Each row is a point. The points of each table are mixes of a few directions, plus a little noise. Count the directions of each table, and those that both share. Where both have some left over, give the other angles between the two spaces (their principal angles), to ten degrees, smallest first.
(in the rows, 128 means zero)

First (6 x 3)
[[ 96 145  57]
 [189  77 177]
 [150  99 114]
 [108 145 114]
 [ 68 197 157]
 [155 105 150]]
Second (4 x 3)
[[ 76 111 187]
 [151 142 111]
 [112  74  77]
 [174 186 137]]
Directions: first 2, second 2, shared 1; angles 90

First (5 x 4)
[[104 178 153  87]
 [135 125 161 155]
 [181  59  33 154]
 [ 66 148 155 102]
 [154 132 137 140]]
Second (8 x 4)
[[ 78  80 101 138]
 [ 44  45  84 146]
 [198 194 164 112]
 [150 150 139 123]
 [111 111 120 132]
 [108 111 118 131]
 [211 206 171 111]
 [124 124 127 130]]
Directions: first 3, second 1, shared 1

First (7 x 6)
[[158 139 126 140 151 128]
 [118 124 129 124 120 128]
 [167 142 125 143 160 128]
 [183 148 125 150 173 128]
 [ 88 113 130 112  95 128]
 [  7  84 136  81  30 128]
 [174 145 125 146 165 128]]
Second (9 x 6)
[[127 127 127 127 131 121]
 [130 127 129 122 161  71]
 [126 132 127 137  72 225]
 [134 129 129 126 157  84]
 [139 127 127 128 163  76]
 [119 127 128 129  96 172]
 [ 94 116 129 115  84 154]
 [106 123 127 129  67 209]
 [179 141 125 139 216  39]]
Directions: first 1, second 2, shared 1

First (7 x 8)
[[131 130 152  98 115 156 126 143]
 [122 124  79 191 156  69 134  97]
 [132 130 173  71 103 180 123 157]
 [121 122  46 234 175  32 138  76]
 [126 126  95 171 148  90 131 106]
 [131 131 157  91 112 162 125 146]
 [134 134 195  40  89 208 119 172]]
Second (8 x 8)
[[123 102 143 153 111 137 138 130]
 [100 141 124 130 127 140 133 108]
 [ 17 192  53 109 161 216 156  94]
 [135  77 150 168 103 141 139 143]
 [188 110 192 131 102  48 103 121]
 [123 185  93  78 163 119 114 118]
 [189  31 163 184  96 134 136 188]
 [148 185 105  68 163  93 103 122]]
Directions: first 1, second 3, shared 0; angles 80

First (7 x 9)
[[ 94 134  87 128 109 130 107 120 129]
 [202 106 222 130 169 135 178 149 129]
 [103 121 105 132 114 149 118 127 128]
 [152 158 138 117 141  75 126 119 126]
 [ 91 159  69 121 107  94  94 109 126]
 [180  77 215 140 158 185 180 158 131]
 [ 74 140  60 128  97 129  93 114 128]]
Second (8 x 9)
[[ 92 121  84 133 126 134  98 132 145]
 [132 133 135 103 119 122 135 110 114]
 [154 127 170 167 127 152 158 148 115]
 [ 80 137  61 151 114 125  88 134 143]
 [151 156 147 148 128 103 142 132 118]
 [ 90 118  66 124 150 105  77 137 169]
 [147 161 169 189  83 165 176 136  78]
 [179  71 191   7 177 120 151  95 139]]
Directions: first 2, second 4, shared 2

First (10 x 11)
[[183 105 126 121 140 135  85 138 144 116 136]
 [156 141 115 147 134  95  59 160 140 118 116]
 [ 66  72 175  86 102 137 126  96 141 167 137]
 [101 175 153 102 137 100 152 146 106 116 182]
 [129 124 115 116 130 153 130 117 139 110  87]
 [126 184  92 130 147 169 228 116 104  83  99]
 [ 91 118 120 107 120 156 133 104 145 116  63]
 [114  89 153 112 118 149 160 103 125 154 158]
 [114 125 119 175 110 103 125 131 118 164 125]
 [203 144 112 182 141  84  85 169 116 136 177]]
Second (9 x 11)
[[123 113 104 125 148 107 136 144 113 133 100]
 [125 103  93 137 181  83 163 119 105 124  71]
 [117 102  73  87  90 136  66 249 117 167 105]
 [125 134 131 112  88 155  93 170 136 141 151]
 [137 147 175 169 169 114 189  14 137  89 144]
 [127 124 126 133 143 117 139 117 121 123 117]
 [129 142 157 142 129 136 142  86 137 112 151]
 [129 129 135 130 127 129 129 121 130 126 131]
 [133 152 161 117  73 172  96 135 150 131 182]]
Directions: first 5, second 2, shared 0; angles 60, 60
